Every row gives one point. Each copy is the shape, with its points in the same order, stretched, turned, moved and blurred by noise. Say if it was mirrored as well.
In the rows, 128 means zero.

Shape, 6 rows:
[[134 130]
 [ 90  85]
 [134 126]
 [172 161]
 [152 120]
 [133  73]]
Copy 1:
[[124 129]
 [182 111]
 [127 122]
 [ 73 145]
 [112 117]
 [147  81]]
Copy 1 is: mirrored
Copy 2 (6 x 2):
[[114 133]
 [174 120]
 [118 141]
 [ 75 163]
 [116 159]
 [166 171]]
Copy 2 is: only turned
Copy 3 (6 x 2):
[[129 128]
 [167  65]
 [120 118]
 [ 80 169]
 [ 95 113]
 [114  51]]
Copy 3 is: mirrored
Copy 4 (6 x 2):
[[121 149]
 [198 115]
 [128 147]
 [ 66 180]
 [127 169]
 [189 161]]
Copy 4 is: only turned

Shape, 10 rows:
[[162 130 138 107]
 [182  98 164 100]
 [ 64 121 122 110]
 [ 49 145 113  80]
 [137 123 122  84]
 [181 134 156 134]
 [179 116 160 119]
 [106 140 104  93]
 [ 89  97  86 117]
 [104 125  91 118]]
Copy 1 (10 x 4):
[[172 135 156 118]
 [181 119 204 135]
 [ 86  99 122  90]
 [ 91 101 105  47]
 [169 106 146  92]
 [176 163 165 147]
 [170 141 182 141]
 [142 105 119  79]
 [121  68 107 115]
 [131 100  99 109]]
Copy 1 is: only turned
Copy 2 (10 x 4):
[[137 175 138 148]
 [143 185 151 188]
 [149  91 141 100]
 [134 100 164  80]
 [157 170 157 125]
 [121 177 110 167]
 [132 178 129 177]
 [159 145 143  87]
 [206  94 133  95]
 [176 123 121  93]]
Copy 2 is: only turned

Shape, 11 rows:
[[178  92 119 172 114  87]
 [119 136  88  87 151 134]
 [ 79  88 143 126  98 133]
 [109 109 143 142 111 146]
 [105 105  92 116 111 142]
 [ 83 126 176  97 184 113]
 [110 139 120 161 172 102]
 [163  92 165 100 103 159]
 [121 155  99 124  91 115]
 [134  94  86  99 131 165]
 [140  60  90 172  64  98]]
Copy 1:
[[ 76 114 152 156 143 170]
 [129 102 109  95 129 116]
 [122 129 212 110 130  97]
 [126 150 180 124 113 121]
 [102 124 161  94 121  95]
 [198  94 139 124 155 153]
 [133 110 126 101 184 182]
 [142 142 169 183  62 120]
 [106 162 137 111 150  97]
 [113 105 143 109  81 104]
 [ 33 117 208 128 137 119]]
Copy 1 is: only turned
Copy 2:
[[ 68  82 112  90 170 115]
 [120 140 150  97  64 122]
 [151  92 113 142  99 161]
 [144 116 132 127 125 150]
 [113 107 149 119  75 147]
 [198 183  85 133  89  97]
 [122 170 119 168 124  79]
 [148  97 134  52 132 180]
 [123  98 170 128  97  98]
 [ 98 123 156  73  67 170]
 [ 51  25 119 112 132 170]]
Copy 2 is: mirrored

Shape:
[[145  83 137 151  85 113 114  99  81]
 [114  62 132 121 120  95 130 124  79]
 [102 170  89  99 140 179 150 119 134]
 [ 91  73 128 125 130 111 130  97 102]
 [116 153 161 113 164 166 176 186 111]
 [158  65 121 110 148 125 107 102 102]
 [103 134 159  89 140 177 157 167 149]
 [108 181  93 134 167 152  87 125 156]
 [133 183 118 106 152 129 147  94 160]
 [119  90 143 149 154 152 123  74 103]
 [ 91 190 142 117 161 175 176 171 144]
 [100 164 148 111 149 135 123 120 156]
 [129  84 111 155 129 128 142 116 151]
 [ 98 153 166  95 120 186 152 168 143]]
Copy 1:
[[131 150 116 180  64  77 118 125  96]
 [118 133 143 147  41  99 175 123 112]
 [123 121  97 163 171  82 176 130 172]
 [111 107 149 142  72  80 170 111 109]
 [186 149 166 159 156 137 184 132 166]
 [ 86 132 142 161  85 105 153 178 112]
 [167 108 164 158 153  98 161 153 181]
 [104 150 122  88 194 107 126 124 166]
 [112 105 117 166 162 134 116 105 154]
 [111 124 164 172 138  69 147 124  93]
 [181 131 147 143 192 123 166 107 182]
 [130 114 149 138 157 109 115  98 166]
 [134  98 142 132 107 118 129 153  90]
 [181 121 152 173 165  80 144 140 191]]
Copy 1 is: only turned
Copy 2, 14 rows:
[[139 130 103  50 109 110 178 101  85]
 [159 144  81  67 120 123 106 134  54]
 [150 125 119 193 137  76 118 118 200]
 [172 132  83 101 115 116 137 127  58]
 [183 190 123 149 167 175  43 140 177]
 [155 110 139  93  88 123 137 118  76]
 [176 184 158 174 162 128  75 102 147]
 [ 93  80 111 212 127  99  96 116 190]
 [ 91 107 138 191  95  94 149 178 175]
 [182 109 102 120  85 148 171 120  84]
 [158 171 121 208 172 141  68 133 199]
 [ 98 145 130 197 112 126 110 140 154]
 [144 103 134  99 153 114 159 115 102]
 [172 205 145 181 165 123  85  94 161]]
Copy 2 is: only turned
